Every row gives one point. A path goes straight from each point to the next, and from the last back to the first. The post is the endless flat space through its rows: a point in 2 columns, a line in 3, a plane in 4, and so on, so that a path can go around it. Count how often the path circles the post. Going back the other way cancels.
In the rows, zero is written as 128.

Post:
[[128 139]]
Path:
[[103 160]
 [113 112]
 [162  77]
 [181 151]
 [122 204]
 [ 86 136]
 [105  83]
 [171 128]
 [160 169]
 [125 168]
 [194 135]
 [135  87]
 [ 89  86]
 [ 99 167]
 [153 191]
 [156 138]
 [128  63]
 [102 143]
 [137 198]
 [179 171]
 [153 102]
 [109 126]
 [ 81 149]
 [137  66]
 [161 112]
 [161 204]]
Times around: 0

Post, 7 rows:
[[ 67  79 145 162  82 181 121  84]
 [140 158 130 151 125 138  63 169]
 [161 103 109 151 114 154 125 165]
 [106 132 147 152 129 125 174 100]
 [105 121 134 113 104 162 153 104]
 [141 136 152 119 105  84 133 129]
 [178 140 177 118 168 132  62 215]]
Path:
[[104  72 139 155 171 151  97 145]
 [134 123 147  76 101 125 101 173]
 [ 70  83 231 171 126 166 133 118]
 [116 205 174 118 106  55  60 165]
 [135  74  94 125 168 168 124 183]
 [186 127 144  47 157 146  92 190]
 [125  80  43 243  84 238  64 117]
 [148 141 158 126 120 171 143 132]
 [166 100  96 175 135 153 157 132]
 [157 111 127 110 215 131 117 182]
 [120 167 152 156 128  83  68 156]
 [141  57 114 202  57 129 145 147]
 [ 86  87 154 176  64 143  97 123]
 [157 110 126 121 118  59  73 193]
 [107 102 147 133 174 135  98  97]
 [124  69 120 141 151 154 113 150]
 [113 100 144 156 136 152 149 147]
 [150  85 136  94 124 144  67 196]
 [121 161 103 117 111  96 123  91]
 [112 103 200 160 162 188  71 136]
 [180 111 149 122 126 154 111 146]
 [150 148 143 151 126 186  88 177]
 [130 143  84 208  83  96 141 145]
 [120 101 145 158 144 133  93 160]
 [139  45 114  89 151 226 153 129]]
Times around: 1

Post (13 x 14):
[[134 141 118 135 138 106 125  88 120 149 150 122  95 122]
 [168 181 156 137 156 113 103 130 134 108 155 162 111 135]
 [208 185 143 163 115 111 146 180  98 148 152 114  95  81]
 [102  97 100 124 165 151 106 131  92 108 156 149 123  99]
 [ 90  58 160 127  79 144 188 149 122  88 163 114 120  86]
 [174 148 111 123  45 161 158 132 125 160 132 120 132 152]
 [147 149 137  99 163 123  83 155 163 117 127 103 114 120]
 [185 153 152 152  92  93 175 181 110 181 152 147 139 129]
 [103  48 132 117 158 209 104  39  79 177 185 165 160 111]
 [168  77 129 130 164 121 105  97 139 121 148 109 131 150]
 [161 118 127 121 161 136 160  98 154 118 106 127 133 101]
 [134 109 148 144 160 101 119  86 116  97  94 101 133 123]
 [180 140 113  92 151 100 124 116 139 100 130 104 156 116]]
Path:
[[184 154 101 179 187  58  74  62 129  87 181 124  96 142]
 [150  86 179 187 121 162 167 131 121 116  98 194 159 128]
 [104 118 159 153 133  94 124  85  68 102 124 123 109 118]
 [158 196 101 119 150 157 140 149 127  84  88 125 113 100]
 [199 153 106  84 190  93 113 184 174 109 135  95 158 115]
 [208 126 118 112  86 118 154 153 123  80 171 152 205  93]
 [108 122 163 140 105 189 155  49  43 129  81 168 142  29]
 [137 114 146 112 201 113  69 179 136 153 130 111 105 152]
 [136 178 126 131 133  81 194 130 127 130 151 209 149 160]
 [117 101 178 122  93 180 181 148 154 108 133 108 140  57]
 [173 117 145 174 151 104  57 120 114 135 187 162 107 174]
 [139 125 162  83  97 221 120 115 153 215 232 165  90 105]
 [249 173 155 119 120 129 189 141 171 119  92  81 133 132]
 [148 131 132 170 201 155 124 115 168 137 153 151 119 127]
 [117  88 145 144 106  86 106 165 118 129 155 115 167 143]
 [149  61 165 134  90 149 106 118 134 145 133  68 115 129]
 [100  93 146 127  61 171 115 196 122 174 128 120  78  81]
 [187 122 124 160 223  42  56 114 100 138 156 181 200 183]
 [129 125 135 176 179  78  88  43  93 119 168  97 126 166]
 [133 182 148 137 150  76 185 146 139  68 105 163 108 133]
 [152  68 141 124 105 108 162  93 124  79 172 144 143 165]
 [199 168  77 104 174 147  83 109 121 146 173 147 106  77]
 [ 99  85 178 184 129 138 123 114 147  80 161 203 126 141]
 [104 110 109 115 131 116 113  99  85 105 144 165 109  80]
 [149  98 140 114 144 130 147 101 103 163 145 146 142 122]
 [120  95 139 113 179  87 155 157 137  68 134  87 144 110]]
Times around: 3
